Every row gives one point. The window is the flat piece filled in between its corners: a triangle in 3 columns, a solid with four corners in 4, and so on. A path goes straight from each point to the next, and from the last back to the first. List the points from which the path goes on through the window.
In the rows, 128 means zero.

Window (4 x 4)
[[218 130 117 129]
 [ 42 173  60 159]
 [ 68  48 190 128]
 [126 149 138 161]]
Path:
(1): [ 80 109  82 174]
(2): [ 89 153  97 116]
(3): [ 62 158 144 106]
(4): [ 72 101 121 234]
(5): [132  97 103 220]
(6): [140 159 145 129]
(7): [121 153 168  93]
(8): [109 101 135 179]
Through the window after points: 5, 7

Window (6 x 6)
[[141 120  42 152 227  92]
 [196 184  87  79 133 121]
 [124 149 171 142 111 101]
 [175 143 212 121 133 130]
 [160 176 119  17 133 108]
 [ 85   7  85 131  94 114]]
Path:
(1): [162 193 166  93 153 157]
(2): [148 146 190 120 148 156]
(3): [200 132 189 113 118  81]
(4): [168 149 159  95 128  85]
(5): [123 139 149 102 129 181]
(6): [138 146  74  94 147 139]
(7): [161 130  77  90 152  76]
(8): [175 125 135  92 129  83]
(9): [142 128 113 103 143 183]
(10): [114 120 145 140 164 155]
(11): [134  90 168 142 141  63]
(12): [140  83 102 142 139  76]
(13): [ 98 109  88 142 156 194]
(14): [117 169 156 138 168 184]
(15): [191 113 163 115 141  78]
(16): [200 171 168  81 146  68]
Through the window after points: 2, 4, 14

Window (9 x 9)
[[102 132 180 160 147 100 113 147 110]
 [155 139 170 100 133 164 102 112 107]
 [118 187  84  87 122 113 147  96 157]
 [128 102 156  96 154 158 165 141 130]
 [ 78 151 136 183 146 152  76 205 149]
 [102 125  80  70  77 141 155  41 159]
 [127 129 216  94 102 149 142 166 124]
 [204 157 100 249  90  44 162  87 230]
 [150 106 166 154 131  94  87 207 130]]
Path:
(1): [125 120 172 110 147 119  98 132 187]
(2): [116 124 133  98 164 120  80 106 173]
(3): [130 148 119 161  80 131 167 124 104]
(4): [161 146 127 159 106 122 135 179  62]
(5): [128 108 229 158 168  97  76 191 206]
(6): [172 135 148 162 128  96 124  98 202]
(7): [146 156 110 171  92 118 145 121 125]
(8): [148 155 115 137 105 138 153 104 118]
(9): [ 96 148 151  82 139 106 107  90 212]
(10): [ 86 134 155 146 165 130  74 162 176]
(11): [105 153 129 180 121 144 108 191 131]
(12): [133 129 115 108  86 144 146 103 108]
(13): [112 126 151  93 159 126 112 101 200]
(14): [122 140 182 109 130 127 115 153 166]
(15): [148 127 144 126  81 130 169 148  74]
(16): [137 149 130 154 112 144 126 156 126]
Through the window after points: 6, 10, 12, 14

Window (12 x 12)
[[ 71 169 141  89 162 192 125 129  80 120 124 161]
 [133 173 158 167 180 183 119  88 123 123 130 145]
 [143 190 178 113 144 135 151 169 138  90 102 123]
 [126 123  21 158 157  81  90 153 188  92 222  74]
 [141  73 150 148 108 118 107 142 191 133  96 127]
 [164 118 120 107 114  79 156 109 180 151 145 132]
 [132 141 111 135 101  67  98  90 212  98  96 132]
 [ 76 125  88 249 105  21  86  93 159 133 201  50]
 [124 147 106 162 121 180 156 116  82  84 118 137]
 [178  97 144  98 121  83 100  95 162 116  81  75]
 [130 111 153 133 107  94 110  98 176  72 180 110]
 [157 178 161 124 110 187  88 134  73 128 114 178]]
Path:
(1): [129 112 112 167 140  71 110 121 138  98 145 122]
(2): [127 113 147 151 160  50 134 118 126 107 122 174]
(3): [103 159 111 143 107 167 108 129 159 121 163  92]
(4): [110 155 112 139 116 131  99 125 170 104 164 103]
(5): [157 119  96 133 174  98 124 147 112 100 154 135]
(6): [123  93 101 207 151  52  82 110 102  90 166 152]
(7): [ 99 165 122 179 102  99 122  96 187 152 163  49]
(8): [134 180 143 124 110 181 128 109 160 111 106  83]
(9): [139 129 149 157 181  92 121 142 114 106 143 178]
(10): [121 117 135 165 137  54  97 132 124 106 139 112]
(11): [133 167 124 153 117 150 128  88 183 128 135  83]
(12): [123 152 120 130 126 138 126 127 146 129 137 100]
(13): [136 130 149 135 152 101 126 131 122 103 149 144]
(14): [150 101 119 155 172  42 141 146 126 108 154 157]
(15): [139 153 122  99  71 144 121  79 199 153 126  89]
(16): [ 90 155 138 145  93 130 117 102 193 150 139  44]
Through the window after points: 4, 6, 8, 10, 14
